Each wall is flat, endless, passes through zero and stands at right angles to its row. A trip goes straight from one point to another. List the walls that it crosses, first one first.
(in the rows, 128 means zero)

Walls:
(1): [185  71]
(2): [141 170]
(3): [83 92]
(4): [151  88]
(5): [172 105]
Trips:
[127 108] to [126  76] => none
[148 179] to [135  93] => 5, 1, 4, 2, 3
[126  89] to [ 97 140] => 5, 1, 4, 2
[158 136] to [186 135] => none
[173 151] to [204 100] => 2
[135 103] to [ 82 145] => 5, 1, 4, 2
[141  82] to [125 108] => none
[132 111] to [113 152] => 5, 1, 4, 2, 3
[113 182] to [ 80 121] => 3, 2

Walls:
(1): [178  67 182  89 159 120 133 105 103 103  73]
(2): [143 133 143 186 162 125 141 182 107 125  91]
(3): [ 85 131  97 144  87 120  57  78  74 144 114]
(4): [ 91 113 101 142  81 153 129 128 166  90 165]
(5): [104  40 138  86 170 106 173 171  68 115 120]
Trips:
[192 158 174 140 120  66 141  92 112 164 135] to [119 135 149 118 168 141 100 163  85  88  98] => 5, 3
[153 196  83 179 122  75  92 146 115 114 176] to [123 147 147  87 132 125 153 109 143 165 148] => 4, 2, 3
[127 132 156 178 132 133 124  94 105 175 113] to [113 115 109 121 137 146  95  94  91 174 116] => 2, 5

Walls:
(1): [ 68  98 147  99  84 130 106 145 129 162 196  32 165 112 148  87  97 168
 111 120 125 148 129  93]
(2): [125  75  79 121 139 167 142 170 147 139 113 135  99 130 145 151 137 138
 175 154 151 112 157 164]
(3): [129 112  80 221 117 223 123  70 148 115  93 164  99 109  98 152  79 167
 107 156 162 137  96 131]
(4): [157 167 177 138 197 130 142 104 143 101 117 160 112 129  87 143 198  88
 132  85 131 109 128 133]
(5): [125 154 141 125 140  98 132  68 115 156 122 131 167  95  94 125 161 143
 103  89 160 155  87 146]
(6): [115 161 106 146  73  71 118  79 106 149 105 175 132 105 133 113 151 157
  85 132  93 153 138 123]
(7): [ 88  71 144 107  99 146 115 113 115 162 139 124 120 138 103 184 107 129
 116 163 152 111 150  82]
Trips:
[ 92  75 150 114 121 107  76 123 133  98  87 135 170  74 160 124 176 106
 180  95 153 103 127 115] to [170 116  98 105 185 109 110 168 150  97 135 113 146 128 142  95 129 169
 154  82  73 113 128 133] => 7, 5
[ 76  32 186 115  85 157 104 132 114 117 117 143 166 156  88 154 151 131
 107 149  98 127 133 120] to [132 131 106 134  85 158 152  65 147 138 136  63  78 186 139 122 123 157
 158 174 137 136 121 128] => none
[139 118 121 100 134 171 106 143 136 125  82 177 114 109 132 107 117 137
 191 145 153 113 143 246] to [124 118 143 157 183 129 109 105 135 152 129 146 117 161 145 107 106 184
 117 207 117 108 147  88] => 4, 7, 6, 1
[190 152 141  87 197 138  82 159 108 107 217  92 108 151 136 116 142  92
  82  36 128 148 117 110] to [115 135 124 165  90  64  91 165 209 131 127  73 136 103  97  57 153 129
 101 108 107 116 119 117] => 6, 4
[164 116 219 114 157 168 133 135 155 154 126  67 144 139 132 121 140 140
 147 159 117 176  80  54] to [160 139 115 136 144 120 127 169  92 108 110 141 146 143 152 114 149 146
  90 109 169 153 173 134] => 7, 1, 6, 2
[ 97 134 126  65  98 107 147 124  83 160 117  82 136 140 127  57 123 117
 156 124 124 131 109 134] to [ 80 109 187 129 117  78  82 110 187  95 163 126 125  48 111 102 102 135
 124 136 146 116 133 141] => 7

Walls:
(1): [146 170 114  73 105 132  98 189 149 150  84  99 132  89  94 104 113 172
 137 104 125  54  78 133 127 163 102 170 148 105 160 147 153  88 107 101
 153 106 162 198  73  95 194 185 103 137 104 120]
(2): [168 185 131  82 149 174 124 134 143  40  81 113 205  97  89 140 127 115
 149 110 146 155 120  88 148 172  99 108  97 122 136 138 170  81 150 117
 153 112 152  78 139 144 136 126 142 134 125 174]
(3): [ 77 126 160  74  97 103 128 126 135  98 113 124  94 120 107 135 128  95
 148  92 167  79 118  89 133 167 135 125 140 135 177 107 149  93 141  92
 102 103 164 160 132 113 147 110 141 118 112 132]
(4): [146 138 144 181 129 109  93 137 132 202 117  75 107 132  95 124 212  96
 162 135 139 126 130 116  88 127 117 144  94 157  89 126 119 122  89  92
  80 132 143 105 106  94 162 123  95  72 186 115]
(5): [ 59 148 165 140 136 147 133 115  89  84 135 121 140 109 119 121 104 114
 146 100 208  82 107 148 131 105 102 173 172 134 133  64 129 103 133 104
 167 137 151 184 108  88  75 171 104 119 122 103]
(6): [171 153 110 150 142  78 159 161 134 162 190 175  89 148 116 110 181 108
 164 119 157 145 146 127 125 102 127 123 157 119 131 130 155 197 100 126
 146 156 169 173 106 166 138 125  51 115 110  91]
Trips:
[138 163  85  50 138 174 152 143  88 141 188 129 131 125 130 122 109 166
 137 154 100 120  97 117 123 141 113  97 126 111  76  74 127 149 182  85
 150 121 145 121 159  79 108 129  93 137  75  91] to [162 118 163 144  85 130 114 149  99 105 124 111 163 191 168 151  98 205
 155 139 169 191  82  94 211 214  81 107  70 113  95 235 166 111  96 117
 138 123  90 120 108  98 129  92 120 160 143 167] => 6, 5
[181 104 116  56 125 149 118 144 123 134 127  84 148  61 152  90 129 112
 167 175 128  76 101 167  95 122 115 175 111  92 165 137 100 125 131 211
  83 120 172  77 196 173 168 163 149 156 160 172] to [139 134 129 130 163  69  93 183 146 120  25 149 156 164 113 146 153 120
  78 145 103 144 136 104 121 145 175 155 165 114 105 119 142 142 173 182
  91 163  93  84 169  56 150  98  56 136  79 118] => 4, 1
[ 75 133 191 119 176 105 131 102 119 152 102 107 173 150 147 106 156 102
 155 101 133 126 154 183  84 161 123 109 107 118 134 126  92 130 126 191
 124 182 109 164 143 123 109 123 145 147 103 100] to [ 84 106 187 100 101 136 151 138 128  54 152  61 162 163 118 154 122 171
  78 174 164 171 156 141 127 161 149  86 124 130 100 188 140 159 135 137
 151 146 107 137 160 131  83 142 122 168  81 105] => 4, 2

Walls:
(1): [130 128 131 148 104  60 131 124 178 195 172  94 144  92 111 187 120 106
 165 136 126 112 101 103 123 120 118 120 206 167 180 160 149 167 131 165
 140  95 137 185 148 102 134 156  63 165 108 136]
(2): [142 126 161  64  86 110 136 131 141 151 153 129  98 179 107 112 178 113
 152 112 124 114 121 103 105 117 175 122 166 136 153 123 118 101 103 173
 181  96 194  42 118 144 115  84  97 126 139 127]
(3): [166 152  60 110 142 138 153  76 143 129 122 129 100 120 183 112 179 145
  99 148 124 136 124 107 105 130 217 121 163 142 154 100 126 119 165 103
 160 156 133 124  86  95 127  99 157 113 194 157]
(4): [133 131 132 182 113 108 101 162  92  89 136 107 141 110 122  93 110 156
 165 182 146  76  99  96  96 139 129 141 104 124 149 170 119 104  72 113
 127 134 121 191 137 123 155  63  67  78 105 193]
(5): [183 149 124 155 173 146 102 137 108 208 147 118 198  99 150 126  87 145
 186 133 117 128 205 171 143 162 146  98 159 133 139 130  97 167  93 102
 155 105  69 146 137 174 164 158 101 161  71 164]
(6): [164 108 162  92  99  30 129 162 105 156  99 160  93 140 164 130 158 113
 128 133  76  48 145 171 154 129 138 109  72  71 122  94 125 157 155 156
 199 119 115 131 111  98 114 140 150 167 183 105]
(7): [ 97 170 162 138 128  99 122 114 113  92 151 149 126 111  75 121 114 156
 155 148 103  96 195  98 125 149 182 120 164 105 121 145 153 143  88 126
  92 170 101 110 111 154 106  72 151 154 117  94]
Trips:
[153 141 147  74  94 104 107 140 110 154 159 168 136 128 117 147 133 110
  96 130 183  73  74 104 150 110  93 109 129  84 184 100 127 132 138 135
  83 127  95 161 184  90 143 128  31 121 166 121] to [ 67 118 119 113  86 119 107 137 155 135 114 121 133 142 206  83 126  49
  84  89 102  99 107  85 143 103 175 154 114 101 146 132 137 130 166 153
 113 195 183 153  88 133 102 144  90 131  98 122] => 3, 4
[145 100 153 125 145 114  71 187  68 126  89 152 122 112 116 107 156 156
 116 131 133 172 200 109 150 183 147 152 164  88 128 185 129 104 157 106
 158 149 134 159 172 168 168 145  84 194 181 124] to [ 87 119 124 187 132 153 107 143 150 189 175  67 188 143 132 123 100 104
 126 134 167  88 122 111 123 158 117  93 135  94 129 118  98 145 107 146
  77 148  87 169 158 129 124 167 102 169 149 131] => 1, 6, 7
[129 181 121 107 126 163  60 145 123 164 106 157 112 156 113  85 154 150
 130 161  70 111 198 122 119  91  96 152 117 103 105 150 199 154 157 169
 169 129 118  68 114 159 133  95 142 159 163 182] to [165 101 141 123 169 130 130 154 187 128 155 119 144 101  71 160 157 107
  85 104 140 159 122 163  93 126 126 121 180 116 130 147 121 100 156 140
 101 173 161 117 131 146 134 107 155 105  63  97] => 6, 3, 5, 1

Walls:
(1): [108 123 112 157 112 118 111 138 125 174  95  92  75 162 145 123 138 172
 110 144 130  94 156  72 108 168  94 118 136 107 200  98  82 134 139 134
 108 196 140 116 132 107  98  73 151 111 192  55]
(2): [112 131 118 106 140 114 142 132 102 154 150  83  92 164  89 201 197 166
  99  88 130 142 103  61 111 147 208 132 109 136 133 147 136 119 126  97
 135 149 135  99 132 181 152 187  62 173 152 180]
(3): [198 119 168 128 163 167 176 127 170 119 136 139 124 102 139 194 117 149
 127 174  77 105 186 110  38 172 137 124 134 164  91 158 132 125 151 164
 157 103 142 131 141  84  72 142  92 148 125 159]
(4): [ 93 149  84 126 125 145 138  41  82 112 124 156 106 160 128 161  72 117
 179 111 136  85  94 161  92 124 228 141  85 128 120 135 112 160 143 159
 180 105 136 130 133 123  98 155 145 119 159 142]
(5): [127  95 115 146 121 146 134 133 134  82 107 119 141 137  60 131 164 124
 110 139 201  52 123  99 190 127 148 157 115 135 193 122  63 161 117 100
 158 107 138 120 147 131 184  99 127 189 182 180]
(6): [191 137  96  82 111 193 152 110 138 135 131 149  89 168 135  95 168 166
 105 136 123  60  99 140 141 127 142  80 190 140  64 186  68 136  67  75
 155 133 164 120  90  67 142 174 123 150 102  37]
(7): [140  87 149 114 135 147 123 136 124 161 128 113 125 169  47 120 131  92
 123 103 140 162 125 131  87 140 139 113 143 123  67 112  90  80 118  95
 107 147 132 159 145 118 144 153 147 114 149 174]
(8): [158 189 113 118 155  43 191 107  75 169  97 154 105 107 109 126  65 119
  82 119  65 125 144 177 117 120 130 105 135 169 143 182 111 134 109 118
 177 151 127 133 176 168  63 113 116 163 130 120]
Trips:
[155  76 150 159  94  99 104 132  69 104 155  91  84 163 136 149 106 127
 114 102 144 129 114  71 132 164  79 127 119 178 143 172 113 147 114 132
 114  70 158  67 147 139 102  81  70 106 128 154] to [103 161 152  68  93 175 109 151 117 121 155 143 114 159 201  90 153 143
 134  82 150  99 115  73 194 106 111 150 110 130  93 129 135  91 103 144
 134 169 122 137 128 162 181 108 168 117 105 140] => 8, 3, 6, 1
[136 148 148 159 155 145 198 136 186  93  96 174 130  82 107 141 155 144
 154 133 117 118 136 193 128 150 124 146 117 228 104 121 132 127  95 145
  51 123 111 113 105 131  95 144 103 104  72 105] to [122  91 149 112 118  93 109  83 126  87 131  48  61  79 124 113 132 129
 173 123 142 112 132 126 122 141 113 128 180 166 146 131 144 131 102 140
 167 110  74 171 129 151 150  92 124 154  88 118] => 6, 5, 3
[101 146  90 168 135 172 133 168  82 115 159 175 151 134 143 156 211 114
 125 153 102 115 101 147 169 137 159 118 120 116 102  88 105 119 137 112
 202 181 140 170 116  52  94 166 120  80 127  83] to [ 98  94 132 166 124 153 102 102 170 130 141 170 138 117 171 172 112 123
 100 122  84 121 184 179 137 168  95 112 104 177 113 131 128 199 176 157
 138 152 127  98  77 137  95 179  81 149 114 133] => 3, 1, 8, 6
[138 180 109 147  56 144  95 172 149 148 137 117 117 177 103 134 168 166
 119 157 105 150 140  94 170  90 131 119 175 126 132 135 146 106 122 150
 104 137 111 158 120 157 107 242 116 113 164 112] to [130 159 142 134  98 140 103 130 211 109 147  75 196 112 121 124 180 148
 128  99 117 141 118 108 151 172 135 163  99 158 171 164 117 117  84 118
  91 140 121 164 180 164 149 135 117 140 178 183] => 5, 6, 1
[102 147  89  86 134  93 106 106 158 158 140 138 116 124 157 112 144  88
 121 104  79 153 104  92 113 160 151 141 124 127  72 151 158 122 192 152
 179  92 128 154 196 118 165 149 133 179 204 118] to [ 84  91 148 190 132 166 121 144 120 196  69  86 121 167  92 117  97 139
 131 133  50 121 151 157  90 142 134  84 115 158 159 125  60 115  62  72
  97 140 153 127 109  30 150  73 142 119 106 130] => 1, 6, 2, 4, 5

Walls:
(1): [ 87 126 149 110  97 131  91 157 118 113  78  66 158  66 113 127 106 117
 116 152 131 133 147 134  99 125 145  86 185  92 153 129 128 137 139 117
 161 124 118 158 108 115  62 162 127 136 116  90]
(2): [126  69 100 121 197 105 136 121 135  86 150 161 105 137 146  80 155 123
 126 160 152 146 106 142 217  80  84 174 148 163 135 120 149 154 155 144
 102 128 143 102 105 105 178 146 162  47 160 161]
(3): [140  82 149 126 137 187 131 213 115 124 131  85 154 142 141 117 160 126
 115  75 153 153 131 167 144 136 133 184 145 131 142 137 183 136 137 166
 107 148 137  79 147 151 110 142  91 118 224 155]
(4): [ 71 109 130 101 178 110 144 142  53 100  79 126 140 114 116 139 124 148
  68 230  81 133 177 106 151 106 140 152 132 167 161 118 171  84 139 159
 106  94 176 114 110 125 189 109 121 134 146 132]
(5): [142  76 107 108 125 177 138 117 185 136 160 148  72  74  60 152 125 178
 103 144  72 174 117 122 155 173 106 151 160 124 159 145 118 166 141  98
 146  98 130  89 103 121  90 100 105 136 153  91]
(6): [ 60 144 170 133 182  96 145  87 149 144  89 143 167 104  76 112 150 111
  98  71 151 126 133 147 172 123 186 111 184 121 148 138 112 112 118 113
 130 142 138  88 156 143 151  93 109 114  93 127]
Trips:
[ 67  55 154 123 143  56 184 171 113 133  88 143 110  99  99 232 135 199
 187 100 131 162 162 195 104 149 119 135 140  65 134 139 169 152 164  84
 134 150 122  96  98 138 147 157 128  99 108 100] to [ 86  37 158 160 116  94 158  82 120  91  70 177  66 184 125 117 153 118
 153 169 110  92 150 128 147 111 155 110 121 164 125 123 165 120 162 148
 132 130 112 107 109 122 139 157 159 120 116 148] => 3, 1, 5
[138 113 133  97 122  35 165 173 147 129  95 118 130  42 138 137  93  95
 135 112 117 117 144  86 156 141  81 126 129  81 100 187 136 128 134 115
  69 120 119 168 112 116 121 178 132 103 114 131] to [ 94 162 145 139  98 124 179 116 112 129 151 154 107  77  82  60 118 120
 122  79  89 146 126  91  82 126 197 170 166 146 124 136  37  83 112 179
 120 160  93  96  68 154 152 158 182 138 117  75] => 6, 2, 5
[102  61 127 147  88 102  60 145 167 160 148 174 111 126  77 113 136 118
 113 143 110  82  50 185 143 137 150 130 124 177 133  91 140 134  60 156
 107 115 108  97  98 163 140 148  80 133 119 131] to [115 112 198 170 142 117 101 123 160 129 195 119 141 104 100 152 136 125
 137 153 146 111 141 188 153 135 139 119 113 199 121 112 141 122 150 180
 171  52 167 103 130  98  92 171  79 117 119 103] => 4, 1
[109 111  96 112 122  88 133 136 142 143 180 107 100  88 104 169 172  84
 148 147 128 200 120 102 115  88  75 151 177 130 122 121 125 115 110 100
 161 139 162  85 121 116 196 107 113 123 161  88] to [126 161 184 153 155 125 173 188 186 142 172 103 127 150  94 163 112  93
  83 145 136 171 113 181 115 165 140 181 111 136  86 148  55 147 133 105
  72 119  90 164 143 140 126 118  94 171 111 123] => 4, 2
[ 82 101  48 102  96 111 127 153 144  94 197 130  92 141 110 108 141 114
 128 123 176 112 151 115 144  57 122 121 131 172 145 138 146  51 139 202
 157 111 107 142  63  95 102 104 164 159 121 162] to [130 124 156 144  75 133 166 197 144  84 121 133 131 188 147 117 145 110
 105 109 175 163 127 175 125 160 133 158 151 195  96  41 138 123 121 133
 121 134 209 157 135 123 149 134  90 134 123  96] => 3
[134  92 113  88 132  49 117 122 127 121 180 181 102  74 144 143  48 129
 127 106 190 158  74 108 119 100 145  85 162  95 118 105  55 139 154 141
 109  92  93 131 132 166 143 165  97 114 172 129] to [117 134 129 175 130  65  76 147 104 118  98 128 114  95  98 110 136 103
 103 137 143 103 143 114  95 136 117 206 114  58 146 136 140 100  97  63
 129 154 120  73 133 118 147 170  79 119 117  95] => 5, 2, 4, 3
[131 137 156 100 163 165 154 107 163 130 106 167 115 146  44 122 103 180
 129  95 136  89 191 139 167 110  65 119  50 107  71 154 140 105  35  97
 115 172 121 137 156 144 103 180 121  94 134 114] to [145 107  79  69 115 102 168  81 145  96 197  98 196 120  85 119 167  86
 164 155 144 175  94 116 103 145 102  98 182  83 201 105  83 179 163  87
  80 121 157 137 135 122 161 131 151 144 144 134] => 2, 1
[143 115 110 138 151 129  90 153  53 126  87 135  98 150 142 147 147 167
  88 193  69 128 101 135 128  75   9  98 147 147  64 142 111 148  95 141
 149  94  94 150 106 113 107 125 110  59 152 127] to [135 112 163 126 122 132 126 156 161 135  44 132 158 139 137  91  92 144
  60 172 177 139 169 120 211 134 190 168 126 150 115 119 127 136  78 137
 113 115 185 150 110 163 106 152 113 126 156 119] => 3, 5, 6

Walls:
(1): [139 156 136 113 113  84 140 102 179 141 125 136 146 155 119  42 150 120
  79 145 202 121 128 155  97 139  86  94 110 164 107 110 105 168  94 159
 172 125 128  84  81 187 172 110 152 171 140  96]
(2): [108  98  26  83  65 134 138 119 137  95 151 139 123 194 137 156 172 128
 156  86 117 154 181  78  21 102 152 157 156 137 173 118 134 162 135 137
 155 164 139  80  54 107  81 147 170 106 123  81]
(3): [168 130  79 101  61 135 110 108 128 102 176 152 121 190 199  94  93 178
 128  61 122  88 119 158  77 103  87 166 111 114 119 141 142 124 117 142
 116 124  95 153 169 216 174 211 130 129 159 109]
(4): [129 115 134 174 141 127  88 136 145  86 134 116  49 113 170 116 124 122
 130 130 137 149 165 125 145 141 187 164 150  80 108 155 139 135 137 141
  91 113  86 129  86 134 164  80 121 117 168 157]
(5): [ 86  86 178 131 105 130 146 114 143  65  86 134 129  88 204 122 131 169
 149 142 104 123 178 171  93  81 116 139 157 110 164  92 104  93 138 148
  90 110 104 131 129  93 128 138  63 153 161 124]
(6): [145 108 102  97 129 113 188 115  87  93 152 123 140 149 120 117 180 141
 167 150 110 105 151 113 105 151 130  80  92  93 122 128 135 150 143  99
 174 141 119 114  86 184  77 142 102  87  74 131]
(7): [ 82  65 110 128 164 186  98 156 141 121  88 137 111 152 181 153 141  95
 135 173 158 135  85 124  79  92 120 113 195 135 174 131  94 123 106 198
 112 122 117 193 142 134 151 120 139 178 185  79]
(8): [120 136 120  88 135 170 163 112 112 177 156 115 141  46  94 130  80 190
 138  84 141 143 151  87 148  89  86  90 180 181 122 107  89 117 157 125
 182 172 127 128 152 141 125 157 127  82  86 149]
(9): [131 168 120 150 156 125 124 158 147 120  75  90  93  75 171 141 122 207
  88 138 132 198 125 222  82 131 118 121  95  75 128 116 114 119 101 151
 137 169  66 175 132 112 153 105 112 107 148 185]
Trips:
[ 88 159  66 135 116 125 178 110 105 103 102 154 134 141 121  96 142 135
  84  60 159 103  97 127  87  97 140 168 163 131 124 129 105 123 105 175
 120 120  85 168  53 124 139 167 120  92 108 131] to [112  84 115 125 173 134 141 112 129 183 147 181  92 142 127 121 186 156
 102 186 125 135 117 100 144 116 128 121 115 138  82 146 127 161 123 164
 112 122 140 111  79 148 163 136 161  92 163 163] => 5, 8, 9, 3
[ 87 126 112 145  96 129 137 102  86  98 138 145 110 127 147 148  65 191
 113 137 143 154 160  63 108 175 131 123 127 135 140 127 145  59 107 118
 159 189 114  30 107 154 130 144 105 138  24 142] to [130  95 125 140 199 129 104  76 150 121 184  89 159 175  69 150  94 184
 131 162 133 115  88  95 136 136  97  75 109 104  86 171  80 101 181  90
 119 114 188 133 148 107  83 144 129 139  98 154] => 5, 3, 2

Walls:
(1): [135  41 133 101 116 140 161 149 151 165 129 155 106 131 123 157 162 129
  67 124  86 181 169 133 112  96  99 185 177 113 157 105  67 139  58 143
  99 106 113 158 165 140 129 156 163 132 172 111]
(2): [121  97 169 127 142 102 136 123 147 130 110 120 220 123  79  96 126 153
 109 107  92 162 112 174 104 159 154 128 130 105 123  93 121  62 143 172
 119 103 142  88 148  71 136 115  79 152 142 175]
(3): [127 146  91 207 216 114  64 161 146 111 122  96  72 217 120 185  83 128
  93 178 138 106 177 131 103 173 177 173  94 198 123 187  76 128  71 131
 117 128 143  93 125 123 137 177 115 103 116 159]
(4): [ 94 142 143 117 124 108  95 157 131 156 156 158 125 151 165 127 100 124
  67 100 137 123 167 124 124 140 139 186 124 118  48 142 124 125 112 164
  81 141 141 183 200 117 183 134 110  88 137 125]
(5): [135  94 132 163  60 146 106 153  43  90  88 125 117 105  80  59 103 146
 106 127 171  81  77 163 142 148 121 116 195  91 122 152 196 195  99 111
 119 105 158 167 139  88 137 138 125 174 131  75]
(6): [104 150 134 138 106 175 109 222 187 136 124  78 122 157 131 189  89 169
 104 140 100 133 119 121 147 146 134 136 130 104 173  84 119 101 118 111
 116 138 187  90  35 117 111 148 142 134  87 160]
Trips:
[102 147 112 135  57 134 120  85 176  79 106 121 137 199 183 124 147 132
 162 128 167  72 116 112  89 170 138 127 141 110 163 158 142 119  86 144
 158 165 104 111 190 172  83 154 161 131 128 121] to [ 90  94 115 195 210  60 128 132 101 164  67 156 155 132 131 111  88 154
 117 135 175 127 145 120 128 158  84 142 151 105 115 171 186 168 183 128
 136 130 106 139 170 160 138 162 109 158  73  98] => 4
[ 85 132 156 165 148 169  62  98 168 138  88 104 142 111 117  67 111 124
  65  70 191 106 134  94 135 115 137 121 156 150 133 103 121 121 130 122
 162 122 185  79 158 127  33 139 185 109 166 123] to [137 108  97 142 168 136 174 166 143  89  96 196 112 111 161 165  57 138
 125  94 112 140 128 122  81 112 128  88 120  82  96  60 191 114 148 164
  93  87 129 108  75 105 131  83 152 117 137 143] => 3, 5
[118  72  92 198 176 133  72 164 113 140  77 135 101  95 180 139 117 139
 138 157  77  48  98 155 132 113 161 114 148 144 113 105 143 163  98  80
 112 128 138 109 171 130 139 143 107 124 109 155] to [ 89 144 141  95 144 161 125 114 120 117 137 141  70 181 155  86 105 126
 212 133  75  50 126 128  89 100 146 137  99 135 124 194 147 133 108 113
 125  67 147 117 107 131 123 135 182 148  88 140] => 4
[129 119 104  95 123  85 122 116  81 135  62 136 118 133 155 100 117  99
 102 194 172 123 160 126 180 151 184 157 131 145 165 100 127 127 111 149
 152 121 121  98 136 167 190 146  91 159 119 160] to [152 111 114 151 130 119  95 144 131  94 163 167 122 161 142 126 119 140
 152 169 135 124 159 164 157  90 122 168 106 136 100 126  77 163 151 114
  86 106 123 160 146 161 136 172  67 144 120  81] => 2, 1
[148 134 114  98 132 127 148  90 154 108 165 130 111 109 130 133  70 139
 114 121 140 160 157 101 111 120 131  86  67 124  82 166 144 101  90 146
  75 115  70 133 179 155 130 196  81 138  92 176] to [162 132  72 115 109 166  67 136 115  90 164 123 126 185 209 150 148 114
 169  92 115 141  78 181 103  88  89 147  92 146 138 135  89 126 140 179
 128 123 114 135  60 202 105  72  97  93 135  96] => 2, 4, 6
[ 70 134 162 108 100 117 120 105 149  91  98 159 127 119 131 120 214 123
 159  97  85  64 146 154 110 129 159  98 105 123 139  71 147  67  95  97
  80 119 140  68 169  83 142  58 155 154 148 119] to [123 163 112  97 146 141 124 134 119 144  84 137 178 192 128 113 115 103
 178 140 181 116  85 192 125 123 109  80  58 186 129 110 143  93 123 125
 177 117 139 146 100 177  99 129 138 125  84 105] => 6, 2, 3
[ 98 129 135 151 117 115 129 132 167 141 112 136 101 111  97 193  28 119
  60  83 184 180  76 131 154  99 171 179 132 105 150  95  81 131 144  82
 101 141  64 120 119 164  96  88 145 149 109 132] to [178 112 144 114 119 182 159 179 135 103 113 111 147 137 156 106 117 180
 141  75 155 124 150 108 144  92 136  94 175 128 125 116 168 108 136 112
 140 175 131 151  77 149 159 124 127 147 174 137] => 3, 4, 5, 1
